Rows are points. Each table stands for the endless flat space through its points: a line for two points, a plane for three, and so on. Write the one point that lies in both, or say that there is none.
In the rows, zero is written as 128.

First, 3 rows:
[[141 115  90  84]
 [143 131 145 131]
 [131 147 109 101]]
Second (2 x 4):
[[139 132 112 111]
 [131 146 116  99]]
They share: [135 139 114 105]

First:
[[109 108 128 111 178  84]
 [135 124 106 107 148 101]
 [135 134 126 121 172  73]
 [122 166 142 112 136  99]]
Second, 3 rows:
[[142 157 121 128 139 137]
 [116 111 143  90 157  93]
 [138 141 129 116 145 127]]
They share: [115 136 130 107 148 101]

First, 4 rows:
[[148 158 144 114 161 123 172  91]
 [122 136 124 114 162  97 128 120]
 [124 158 137 124 156  95 122 122]
 [ 92  94  82 102 161 111 132 115]]
Second:
[[104 163 121 141 167  80 131 109]
 [132 147 137 121 151 104 123 125]]
They share: no point

First, 4 rows:
[[156 101  97 143 137 140 103 125 139 111 110]
 [127 116  84 159 125 130 118 140 113 100 118]
 [153  79 112 143 162 112 110 111 145 121 130]
 [ 98 114  97 173 152 102 125 156  85 116 120]]
Second:
[[149 125  93 164 144 107 116 139  92 126 138]
 [113  83 111 134 168 143  92 127 128 120  90]]
They share: no point

First (4 x 12):
[[120 145 114 107  89  88 158 115  80 122 137 134]
 [118 157 110 125  89  88 134 115  98 114 113 136]
 [104 146 118 143 106 120 166 135 104 110 104 128]
 [119 156 112 125  90  83 135 113 101 120 119 130]]
Second, 3 rows:
[[132 157 140 135  97  96 157 128 108 146 140 128]
 [122 157 118 163  87  66 147 140  80 130 124 136]
 [ 88 121  99 143 116  81 149 116  91  90 102 102]]
They share: no point

First (3 x 14):
[[161 165 132 131  84 135 123 152 145 164 135 173 145 109]
 [128 141 105 146 129  93  90 116 136 119  93 122 103 109]
 [153 151 100 121  94  83 125 126 111 154 123 137  93  99]]
Second, 3 rows:
[[111 154 118 169  94 146 131 123 144 154 108 125 105 138]
 [171 157 136 115 115  92  98 159 150 142 129 158 147  90]
 [119 155 124 162  98 139 127 131 148 153 112 128 113 132]]
They share: [147 154 118 136 103 113 110 135 138 145 117 149 123 108]

First, 4 rows:
[[110 133 111 105 154 149 110 143 159 145 128 121 159 146 114  97  92 140
   86 132]
 [118 126 111 117 144 134 129 170 139 169 120 125 150 162  93  97 118 157
  112 129]
 [117 138 116 117 158 141 123 165 137 171 133 116 157 169 102 105 117 149
  109 128]
 [116 138 115 109 156 146 119 156 147 159 132 115 158 160 107 105 106 145
  100 127]]
Second, 2 rows:
[[129 121 117  96 137 136 123 162 154 151 124 122 151 142  89  92 110 146
   96 121]
 [114 142 117 105 143 145 120 162 151 145 124  98 151 154 110 107  98 146
  105 112]]
They share: no point

First:
[[140 146 148 143 103 134 172  86 148 120  80 150 148 124 122 119 161 103
  135 121 109 127 151 123]
 [131 128 140 153 112 142 168  85 160 123  72 152 151 138 118 109 146 111
  132 136 103 119 161 112]
 [120 122 156 151 123 118 140 106 140 124 104 150 120 148  90 111 141 119
  107 125 125 143 143  95]]
Second, 5 rows:
[[123 149 162 138 126 120 152 102 109 113 101 164 132 139 121 107 157 104
  111 122 129 137 156 103]
 [144 160 163 127 110 133 142  95 144 138  86 163 124 114  95 131 159 116
   96  95 138 156 124 110]
 [137 127 127 145 105 101 150  99 140  97 105 140 139 136 101 111 158 124
  133 132 108 138 133 134]
 [148 130 150 158 107  98 142 100 131  84 136 137 129 193  95 135 150  90
  148 169 109 107 157 123]
 [118 168 202 125 133 136 153 100  93 122  89 177 137 142 128 111 156  84
   92 105 155 147 162  79]]
They share: no point

First (4 x 24):
[[151 119 156  96 148  87 144 147 106 112 107  90 110 114 102 152 132 159
  132 135 163 155 119 149]
 [145 117 132 118 125  85 129 174  82 129 116 106 111  98  96 149  67 127
  166 109 121 132 122 164]
 [137 103 154  88 141  83 137 164  98 123 112  86 123 116 100 127 109 143
  142 111 167 162 104 134]
 [171 133 104 129 144 134 139 145 120 136 165 143 158 138  89 162 114 152
  147 130 105 107 131 176]]
Second, 2 rows:
[[158 128 132 100 139 110 143 151 110 125 137 111 134 126  94 159 128 163
  136 130 137 146 114 159]
 [159 134 127  94 131 115 144 155 108 128 144 113 137 127  91 166 130 170
  135 129 130 153 107 162]]
They share: [157 122 137 106 147 105 142 147 112 122 130 109 131 125  97 152 126 156
 137 131 144 139 121 156]

First (4 x 24):
[[126 107 132 107 128 145 149  90 104 119 129 121 154 125 126 140 101  90
  114 128 121  94 114  89]
 [169 172 149 151 170 101 130 106 127 154 157 111 143  78 153 141 100 114
  154 165  99 118 126 125]
 [152 151 153 129 146 136 127  89 132 163 134 128 136  87 138 132 140  90
  140 127 126  70 135 120]
 [158 159 144 140 164 113 136  99 121 147 155 111 145  86 147 139 101 107
  148 156 107 110 122 119]]
Second, 4 rows:
[[143 132 152 104 145  99 131  88 110 142 124 136 159  75 124 153 115 115
  146 141 101 128 139 125]
 [143 143 156 117 149 119 142  82 112 129 132 135 155  84 132 155 120  99
  134 145 110 113 144 105]
 [170 133 169 155 166 136 122  97 139 131 160 138 124 104 170 142 122 105
  137 117 125 106 124 108]
 [137 141 149 100 141 105 141  82 103 136 119 132 165  76 118 156 115 105
  137 152 101 120 146 114]]
They share: no point

First (4 x 24):
[[ 79 138 150 146 110 155 143 103 139 108  88  90 144 134  62 131 147 102
  123 144  82 119 121 141]
 [ 71 120 146 120 118 137 141 111 135 104 106  86 136 120  72 141 135  94
  117 132  78 145 113 137]
 [107 123 160 163 130 120 156 115 137 118  91 108 156 121 105 118 137 102
  130 134 112 130 133 135]
 [ 94 131 156 156 116 135 155 106 143 119  93 106 149 130  85 124 146  97
  121 142 104 124 124 133]]
Second:
[[126 149 204 165 118 132 139 121 108  95  77 141 131 165  80 101 156 127
  132 147 119 139 120 126]
 [ 84  92 143 160 134 112 127 107 145 138  68  92 179 123  92 125 149 124
  145 140 108 135 155 157]
 [ 90  91 142 152 110 123 125 112 138 147  78  86 191 130 100 143 156 126
  148 131  85 117 158 161]
 [ 88 119 158 137 165 126 185 129 124  89  99  86 135  87  80 151 120  58
  100 113 108 143 112 111]
 [ 94 117 146 160 145  99 155 116 146 119  98 103 133 114  94 111 128  99
  116 121 124 155 116 148]]
They share: no point

First:
[[ 98 154 160 132 146 126 168 163 156 151 126 123 184 107  88  91 163 133
  140 118 105 137 145 146]
 [ 87 156 185 141  99 134 144 158 140 139 118 137 155 133  97  79 136 142
  107 146  87 122 159 148]
 [ 98 182 181 142 110  99 141 124 175 174 101 162 127 132 118  78 143 152
  136 167  89 136 165 147]
 [ 88 140 149 137 116 156 144 210 103 125 130  99 206  98  43  61 163 132
  117  95 130 106 130 111]
 [ 79 142 180 138  79 144 152 169 109 135 144 105 163 130  80  73 138 139
   78 125 118 119 172 147]
 [ 88 160 145 105 112 164 122 179 112 131  52 125 166 139  80  90 153 128
  137 123  81  79  91  98]
 [ 98 164 158  94 116 117 173 107 152 179  94 114 131 153 131 125 155 125
  125 131 102 133 149 154]]
Second:
[[105 161 122  65 104 135 167 144 135 118  52 150  92 179  97  74 141 120
   69 117 126 128 149 141]
 [119 135 134  61 111 130 155 153 129 134  76 124 107 159 100  56 148 106
   94 100 120 123 156 164]
 [123 131 144  61 111 136 139 147 155 134  90 106 145 151 104  60 168 114
  110  94  82 139 144 148]
 [109 148 172 109 101 137 145 140 153 161 114  87 181 129 102  89 175 126
  142 119  86 128 129 118]
 [109 141 166  97 103 139 131 137 143 150 120  84 171 129 112  80 162 128
  133 111  85 143 138 137]]
They share: no point

First:
[[115 112 131 113 166 101 150 155  94 114 113 118 127 109 109 123  94 166
  165  88 126  88 152 104]
 [122 127 140 134 162 145 169 151 118 105  79  91 120 154 159 140 130 127
  146 102 178 164  94 148]
 [122  96 145 107 140 123 116 148  87 108 142 106 131 125 129 153  87 117
  151  99 145  91 142  95]
 [125 126 134 102 160 139 174 136 108 138  87 107 121 126 151 142 115 153
  175  89 147 108 107 131]
 [119 100 122 138 140 130 142 149 100 115 103 112 118 116 156 155 108 135
  170  77 187 128 105 133]
 [136 148 117 129 149 120 170 160  92 133  84 121 104 108 145 132 119 160
  177  74 164 141 109 130]]
Second, 4 rows:
[[114 161 167 129 163 130 160 148 126  80 147  91 108  96 124 134  95 147
  157 100 132 122 121 153]
 [120 143 135 107 167 118 173 143 105  91 128  84 113 127 139 128 104 152
  170  97 164 118 124 133]
 [133  92 120 104 158 127 144 153  74 128  73 109 138 168 146 143 129 124
  146  93 169 142 127  95]
 [123  98 130  94 180 133 156 135  78 108  85 101 142 152 142 149 137 142
  156  79 163 150 127 119]]
They share: [126 125 141 119 155 127 149 155  99 109 107 102 122 136 136 137 110 131
 149 100 152 130 124 118]
